Every row gives one point. Before rounding, the points of a table are all equally far from one centre. They may lie mostly on one side of it. Where is the centre, to within rounding?

Points (9 x 2):
[[ 14 -36]
 [ -6 -52]
 [-25 -53]
 [ 17 -28]
 [ 14 -36]
 [-20 -54]
 [-50   0]
 [  9 -42]
 [-42 -45]]
Centre: [-18 -18]

Points:
[[-31  32  52  -6   4   8 -45 -39]
 [ 19  26   5  27   1  11 -21 -45]
 [-22 -21   2  20  22   0 -43 -28]
 [-41  -9   2 -14  -2   9 -21 -39]
 [-43   5  69  74  15  47 -11 -31]
 [-37  40  63 -11  -2  17  52 -10]
 [-33 -11  54  58  38 -11 -13 -58]
 [-54 -27  55  53  25 -14 -26 -28]
 [  7  -2  22   4  14  75   3 -78]
 [ -8  -1  13  56  23  -6 -28 -28]
 [ 58 -55  38  36  34 -33   1   2]]
Centre: [  9 -31  70   9  -2  23   9 -19]

Points (18 x 12):
[[ 47  55 -25  62  11 -23  26 -32  14  30 -58 -53]
 [ 30  30 -39  70  41 -13  36  -1   0 -24 -54 -29]
 [-48  50 -11  13  47  -6  26   9 -17  35 -32   1]
 [-21  83  24 -28 -12  -3  16 -17  14  10 -23 -62]
 [ 18  51 -10   0   5  55 -18 -16 -26  56 -16 -60]
 [-10  48 -10  45  41  12 -40 -53  13 -30 -25 -37]
 [-12  56  26  59  24 -16  51 -18  -8  46  -7 -61]
 [ 34  24 -28  40  16   2  16 -38 -18  24 -83 -70]
 [-31  43   7  71  20 -16  34 -44  31  -7 -24 -18]
 [  1  -5   1  35  22   1   7 -69  -6 -39 -53 -16]
 [ -2  53  25  40  15 -26 -11 -54  43  27 -24  -9]
 [ -7 -22 -31 -20  40  -7  28 -32 -16  43 -32 -64]
 [ 22  79 -28  16  32  12  53 -38  -7  45 -12 -27]
 [-36  10   2  14  43 -57 -21  22   7  27 -18 -26]
 [ 41  20  -5   4  65  -6  -3 -55  -4 -20 -44 -54]
 [ 16  31  21  36  -8   2  40 -38  -4  68 -56 -39]
 [-15  14  16  56  16 -28 -19 -37   2  45  26 -69]
 [-33   0  23  24  24  31  26 -61 -25 -13   6 -33]]
Centre: [  8  24  -8  18   5  -5   8 -10  -5   6 -13 -36]

Points:
[[  3  -8   1 -76 -11  16  -3 -42  19  31   6 -80   3   5 -17  56   7  -1
   45  16   6  -1  48  32]
 [ -2 -19  13 -33  44  33 -34 -35  28  -5  67 -54 -58  39 -30   2  51 -14
   40  10  27 -21   5 -33]
 [ -8 -40  50 -27  39   6 -35 -46  42   5 -39 -15  26  43 -12  63  21 -43
   30 -17  16  51  27 -33]
 [ 25 -44  33   4 -31  10 -49 -37  37  -6 -16 -43 -10  53 -55  21   4 -54
   46   8  32  -5  34  -9]
 [ 33 -33  -1 -60  19  60   3 -21  62  -2 -13 -23  49  55 -26  46   5 -30
   53 -37 -36   3  14  -4]
 [  2 -17  34 -26  -7  47  -9  -2 -25 -17 -68 -15  16  19 -40  67  -5 -21
   11 -25   1 -36 -27 -43]
 [ 28 -19  13 -38   0   9   4   2  46 -13 -20 -23   1  50 -35  85 -23 -12
   50   2 -38  16  13  24]
 [  0 -50  64 -92   2  61 -61 -33  22  -2  42 -10 -21  51 -16  23   9  -8
   83  -9 -20  19 -10  -9]
 [-31 -62  46 -23  20   7  12  -5  27   2  -8 -76  -8  62 -12  49   9 -27
   24  19  42  -6 -16   8]
 [ 35 -62  76 -66  -9  29 -33   6  37 -20 -22 -70  31  42  -7  35 -27  -6
   54  10   4  -4  28   0]
 [ 11 -33  43 -14  11 -10 -21 -16  21   5  14 -36 -18  73 -38  62  17 -25
   76  -4 -20 -20  61  28]
 [ -7 -19  43 -45  16  66 -28 -27  34  22  15 -71   6  53 -19  31 -29  18
   34 -34  27 -31 -15 -12]
 [ 28 -36  44 -39  34 -10  -1 -17 -14  10 -37 -42 -20  20  -4  80  30  39
   75 -14 -20 -39  32  30]
 [-25 -29  32 -14 -22   8   4  -2  -4 -30  11 -29  42  44 -53  70   5  -9
   38   1  17 -43   0 -43]
 [  5 -40  28 -46 -48  13   3 -68  13  63  -9 -28   6  72 -11  46  28   7
   50 -11  41 -21  19  17]
 [ -9 -10  57 -55  31 -20 -16 -39  43  23   1 -49  16  16 -35  23  32 -54
   65   0   3  -6  13  -2]
 [ 26 -41  -9 -44 -15 -37 -12 -33  18 -11  12 -38  45  31 -49  15  16 -20
   73   2  17 -23  30   7]
 [-27 -66 -14 -61 -15  14  -4 -28  19  50  17 -33   3  59 -43  49  70 -42
   56 -35  -8  19   3  -9]
 [-10 -39  65 -28 -40  36  15 -53  61   2   1 -58   8  36 -47  13   8 -15
   37  11  17  24  53 -15]
 [ -9 -84  20 -38  -1  15 -48   2  40  30  -9 -34 -17  56 -13  42  51 -42
   41  35  18 -41  22  15]
 [ 28 -26  75 -13 -26  20 -15   9  -7  -9 -19 -68  37  27 -18  45  30 -48
   85  -8  35 -35  23 -14]
 [ 16  18  61 -35 -12  33 -59   7   8  41  36 -43  16  33 -21  57  -4 -45
   12   5  19 -20  50 -19]
 [ 11  -2  49 -52 -19  42 -23 -18  32  49 -33 -24  -5  46 -41  10  25 -10
   59 -38  34 -62   2  19]
 [-15 -23  36  -9 -14   5 -22   2  37  39   8 -53 -28  55 -32  64  14 -35
   70  15  14  -1  11  34]
 [  1 -44  48 -27  32  57   1  -1  16  -1  16 -96 -11  29 -40  36  18  29
   45   5  47 -11  35  46]
 [  9 -29  65 -57 -10  25 -10  21  21  45  -1 -59 -29  27  -1  22 -38 -20
   56  -9 -29 -12  79  10]
 [ 25 -21  16 -70  -6  52   0  -1  21 -10  16 -60   9  86 -31  17  36 -17
   38  17 -16 -51  10  34]
 [-22 -50  16 -10  -8   2  -2  -8  30   8  -5 -51 -30  22 -70 -21 -34 -19
   19  18  12   0  -7   6]
 [ 39 -34  27 -38  25  13 -31 -23  42 -39  -7 -35  21  36 -55  50  -7   4
   12 -45 -26  59  11 -11]
 [ 30 -23  11 -21  45  22  10 -11  52  -7 -40  -7 -10  -3 -82  64  53  15
   60   5  38  23   2  -5]
 [-20 -19  39 -76  18  20   0  -8  49   5  16  13   9  33 -23  64   2 -39
   31  52  -5   3  24  18]]
Centre: [ 28 -40  29 -32   5  35   0   5 -11  18   4 -10  -7  22 -13  15  30   4
  33  -5   7  14  18 -20]

Points, 30 rows:
[[ -4 -37   8  47  -1  -5   8  18 -49 -27  84  -5  30 -54  23  62   2  25
  -55  -3  16  -2 -32  21]
 [-29 -47  28  45  12  -3 -16   4 -25  -1  70 -13   6 -31  -8  47  25  27
  -64 -11   6   0 -18  12]
 [ -5 -53  37  22   8  20  35  21 -22  -3  90  -3  13 -61 -47  49 -16  15
  -38   6 -16  17 -47 -13]
 [-17 -58 -26   7   7 -25   3 -27 -37 -27  65  15  41 -58  40  20   6  47
  -73  16 -30 -37 -42  14]
 [-12 -24  19  35  36   2  -5  26 -26  -3 105  12  33 -58   8  34  -3  19
  -62 -15   0  -6 -36 -25]
 [-32 -26  16  49 -19 -17  -4   5 -29  -1  91  -2  30 -49  13  71  41  -7
  -48   6 -19 -20  -7 -23]
 [-43 -13   1   2  27  -1 -19  -4   0 -35  70   5  36 -24  -3  56  31   6
  -67  -1 -20 -27 -14  18]
 [-18 -49 -10  34  37   3 -22  12   4 -16  92  19 -14 -70  55  25  25   3
  -72   5 -20  -2 -21  -1]
 [-14 -51  16  33  26 -48  -8  -1 -44 -17  74 -10  42 -41  32  35   7 -13
  -70  34 -20 -28 -28  18]
 [  5 -39  -6  -3  52  -5   5  -8  35 -45  49 -11  54 -58  -4  25   0  13
  -74  16 -32 -17 -38  -9]
 [-20 -59  -1  18  30  30 -25  -5 -44 -15  55 -25  54 -57  21  72   4  29
  -65   5 -45   1 -13  -9]
 [  2 -78  -3  52   6  -3  21  25  -8 -28  67  16  25 -57  39  77  32  29
  -70  15 -19 -14 -59  -1]
 [ 15  -6  24  35   2   2  17  -7  -4 -31  85  17  16 -55   3  28 -10  10
  -48   0   1 -43 -79 -28]
 [ 16 -38   1  29  26  12   4  31  -2  -1  82   8   9 -52  13 -15  -3  53
  -76  16 -13 -34 -46   9]
 [-26 -61   8  53  25   2   5 -34 -12 -45  66   7  17 -18   4  25  31  32
  -59  -8   1 -10 -26   6]
 [ 24 -23  41  29  20 -37  27  -9  -8  -7  45  16  13 -35   7  25  35  30
  -71 -16 -11 -23 -44   2]
 [  2 -20  -1  49  -5   8  49   7   6 -45 102   7  27 -40  -1  10  37  23
  -53   7 -25 -33 -22 -23]
 [-20 -27   8  22   6   7  -4  16 -11 -33 102  12  47 -29   6  44   1  38
  -75   1 -43 -16 -29   5]
 [-20 -57  10  25  22   8 -30 -23  10 -43  84   8  15 -46  10  33  13 -11
  -60  54   0 -31 -56  -6]
 [-15 -44  29  50 -14 -21  28  -4  15 -13  78 -12  34 -41 -15  21   7  27
  -66  17  -7 -22 -36  -9]
 [-25   0   6  -3   4  -8   8  -6 -35 -25  82  -4  33 -62  25  22  13  49
  -54  33  -8  -9 -43  12]
 [-11 -40  19  24  15  -3 -14  -3  -5 -31  99  30  38 -53  14  -2  27  24
  -64  -3   0 -36 -47 -42]
 [-14 -43   6  72  -5   6  21  -3   0 -13 103  -2  10 -58  29  28  13  26
  -43  37 -11 -24 -46 -15]
 [  7 -19  -5  35  18  -6   3  -9  28 -49  62  10  13 -14  38  16 -12   1
  -42  13 -55   2 -40 -37]
 [ -1 -58  17  39  10 -17  23 -17 -21 -34  76   6  24 -29  46  37  27  18
  -70   5   4 -46 -38 -10]
 [ 11 -21  23  58  -9  -1  16  -5 -27 -18 110  22  32 -59  23  25   0  35
  -38 -13 -17  -4 -44   3]
 [ 20 -40  20  66  17  -4  15  12 -19 -29  76  23  36 -20  22  33  -7  -8
  -81   9 -17  23 -48 -11]
 [  2 -28  13  40  -2   3  22 -14 -27  -4  82  31  29 -40  30  64  21  35
  -49  14  13 -15 -29  -8]
 [ -2 -51 -28  64  41  -3  -7  -4 -48  16  78  -6  20 -31  14  22  33  -7
  -83   0 -14 -13 -23 -26]
 [ 17 -16  19   8  -3 -35   8  22  -3  -4 104  29  28 -31  10  13   0   9
  -66  -3 -26 -31 -59   0]]
Centre: [ -2 -48  -4  15   0  20   9  12 -23  -9  39   9  27 -56   9  12  25 -17
 -29   4 -37 -12 -44   1]
